Each row of a before or after table is a point. The points were changed in one or more steps. Then noise was added and the rows were shuffled. The steps act on columns, c1 being the first. Name the steps. A step turns or swaps two columns, mirrors them in a line or flattens them onto one, adds a multiple of one to another, or multiplies or shifts one. Angles are multiples of 10 degrees, from the lower column toward the higher: turns from -170 to 170, lines from 10 to 170 but not 90. Use the fewest steps. Two steps may share a column if one is a turn and the other turns, adds or multiplies; they go together, in the order done. Otherwise the lowest column goes first.

Before:
[[-43 -20 -42]
 [ 54  27  13]
 [ 40  32  41]
 [-24  26 -46]
 [-33 -68  -4]
 [-24   1 -69]
 [ 37  18 -22]
 [ 47  -1  15]
 [-18   7 -37]
 [ -2 -43 -29]]
After:
[[-68  33  32]
 [ -4  49  14]
 [ 62 -44 -28]
 [-40 -11  53]
 [ 76  -3 -16]
 [-30   6  37]
 [ 62  -8  26]
 [-39  22  65]
 [ 86 -29  -4]
 [-51  66 -20]]
Steps: multiply c1 by 1.6; turn c2 and c3 by 160 degrees

Before (14 x 8):
[[ 46  10  11 -67  -3 -66 -23 -53]
 [  0 -60  38 -29  24  23 -29  26]
 [ 44  -4 -19 -37 -13  39  44 -10]
 [ 52  63 -19 -50  55 -17  55  -4]
 [ 51  -3  47 -60 -22  -7 -75   2]
 [-49 -59 -18  25 -34  24  47 -40]
 [-68  51 -43  17  24   9 -28 -47]
 [ -7 -30 -10  36  75 -12 -53   9]
 [-20  -2  69  62  53   8  -8 -18]
 [ 59  45  10  30  32   0  37  -3]
 [ 43 -17 -36 -21 -18 -14 -65 -16]
 [-48 -49  42  56 -50 -17 -24 -51]
 [ 48  18 -19  -8  59 -41 -71 -53]
 [-54 -26  43  34 -45  -1  21  36]]
After, 14 rows:
[[ 56  65 -19 -47  51 -19 -20 -51]
 [ 54  -2  70  62 -20  13 -11  13]
 [-35 -58 -16  24 -49  25 -52 -29]
 [ 59  18 -22  -7  49 -36 -26  83]
 [-19 -18 -37 -23  42 -16  10  67]
 [-20  -2  49 -62  51  -6  28  69]
 [-13  -5 -18 -37  42  37 -23 -36]
 [ 25  50 -45  19 -68  12 -34  44]
 [ -3  10  10 -67  45 -65 -43  39]
 [-46 -27  41  33 -54  -2  27 -33]
 [ 26 -58  37 -30  -1  23  34  17]
 [-48 -51  43  55 -51 -16 -40  41]
 [ 31  44   8  32  60  -3 -16 -29]
 [ 72 -28  -9  35  -8 -11  28  49]]
Steps: swap c1 and c5; turn c7 and c8 by -110 degrees

Before (13 x 12):
[[-33 -60  24   7  84  21 -42  19 -97  65 -27 -14]
 [  0  27 -35  -9 -44 -17 -54  36 -73  -1  13  22]
 [ 36  14   9  19  41  11   2 -78  81  -9  12  49]
 [-50  50 -50  12 -54  13 -15 -12 -36  37  -1 -23]
 [ 15 -48  45 -36  53  89 -17  14 -32  39  15 -18]
 [-13 -21  61  13 -14  29  40 -15  72 -66 -34  12]
 [-39 -15  21 -11  44  38  18  30 -34  77   4  58]
 [  4  -3   6 -17 -53 -28   9   0 -79  65 -11 -12]
 [ 13  40  52  28  40 -10  43  -3  80 -23  30  -9]
 [ 25  25   7  70   5  23  55 -34  -3 -27  30  25]
 [  2 -42 -12 -12  25   2  64 -13  50 -55  20 -11]
 [ 36 -88  -3  28  53  60 -49  52   6  77 -15   2]
 [ 48  43  -6   6  39  32  47 -12  66 -29 -50  19]]
After, 13 rows:
[[ 48 -13  -5   7  11  34  47  45  75 -26 -49  46]
 [ 22 -35   2  67   2  26  55  21   1 -26  34   6]
 [-10 -16  59  10 -41  29  41 -23  57 -68 -32  23]
 [  1 -11 -12  -6   6   3  61 -45  57 -55  23 -20]
 [-52 -10 -48  13 -36  11 -16  53 -55  38  -1 -21]
 [ -1  35 -31  -9 -14 -12 -57  27 -83  -1  14  13]
 [ 36 -79   8  16   8  15   4  14  89  -5  13  40]
 [ 37  51  -3  27  44  58 -48 -86  23  80 -14   6]
 [  5  -2   8 -17 -19 -27   8   0 -90  66 -10  -8]
 [ 14  -7  50  29  12  -6  44  40  92 -26  31 -26]
 [-32  21  20   8 113  23 -39 -61 -62  65 -27  -2]
 [-38  33  23 -10  53  35  17 -16 -17  79   4  56]
 [ 14  16  43 -29  62  92 -15 -51 -18  42  13 -25]]
Steps: swap c2 and c8; turn c5 and c9 by 20 degrees; add -0.5 times c11 to c12

Before (8 x 20):
[[  6 -35  22  40 -46 -42   4 121 -17 -21  43  -7   5  46  38 -95  42 -31
    4  -8]
 [  7 -30  14 -11  46   2   0  20 -22  18 -16  49 -41 -38  -5 -28 -39 -30
  -20  15]
 [-29 -82  51  58  49 -38  78  -9  34  32  21   3  -8 -32 -88  35 -32   7
  -15 -63]
 [ 37 -26  71  19  55  10   2  -1  -9 -29  27  16  27 -33 -42 -22  43  41
    6  56]
 [ 47  50  56 -21  21 -14  -4  18  37  40 -40 -27   1 -29  15  93  14 -52
   11  -6]
 [ -4  43 106 -25  -6  16  32  12  32 -15 -15 -12   9 -20 -25   2  57   5
  -62  15]
 [-54  18   0  23  -1 -19  33 -19 -35  36  58  41 -29   0 -42  -3  22   8
  -10  -6]
 [-27 -17  35  48  28 -32 -24   4  10  29   6 -24 -11  15   6  29   9 -20
   71  43]]
After:
[[ 10 -37  19 -59  15 -44   4 121 -18 -22  39  -7 -43  44  37 -94 -10 -31
    7  -8]
 [-57  20  -2 -31 -27 -19  34 -19 -36  40  56  39  -6  -3 -41  -1  -6  10
   12  -9]
 [ 11 -31  13  33 -47  -1   2  20 -22  18 -18  51  36 -38  -3 -29  30 -31
    0  17]
 [ 37 -24  75 -42  19  10   2  -3  -5 -30  26  16  57 -33 -43 -22   3  40
    2  54]
 [-30 -81  51 -21 -12 -34  77  -7  34  32  20   3  47 -36 -89  31  28  11
    8 -63]
 [ 45  52  56   6   1 -13  -2  16  40  44 -40 -29  24 -26  15  91 -29 -52
   -8  -5]
 [-27 -20  36 -44 -14 -33 -23   4   9  28  19 -22  25  13   5  28  45 -21
    1  42]
 [ -7  42 103 -21   6  17  29  12  33 -13 -24 -13  -4 -23 -27   3 -52   3
   -3  16]]
Steps: turn c4 and c17 by 140 degrees; add 0.5 times c20 to c17; mirror c5 and c13 in the line at 50 degrees; flatten c11 and c19 onto the line at 10 degrees
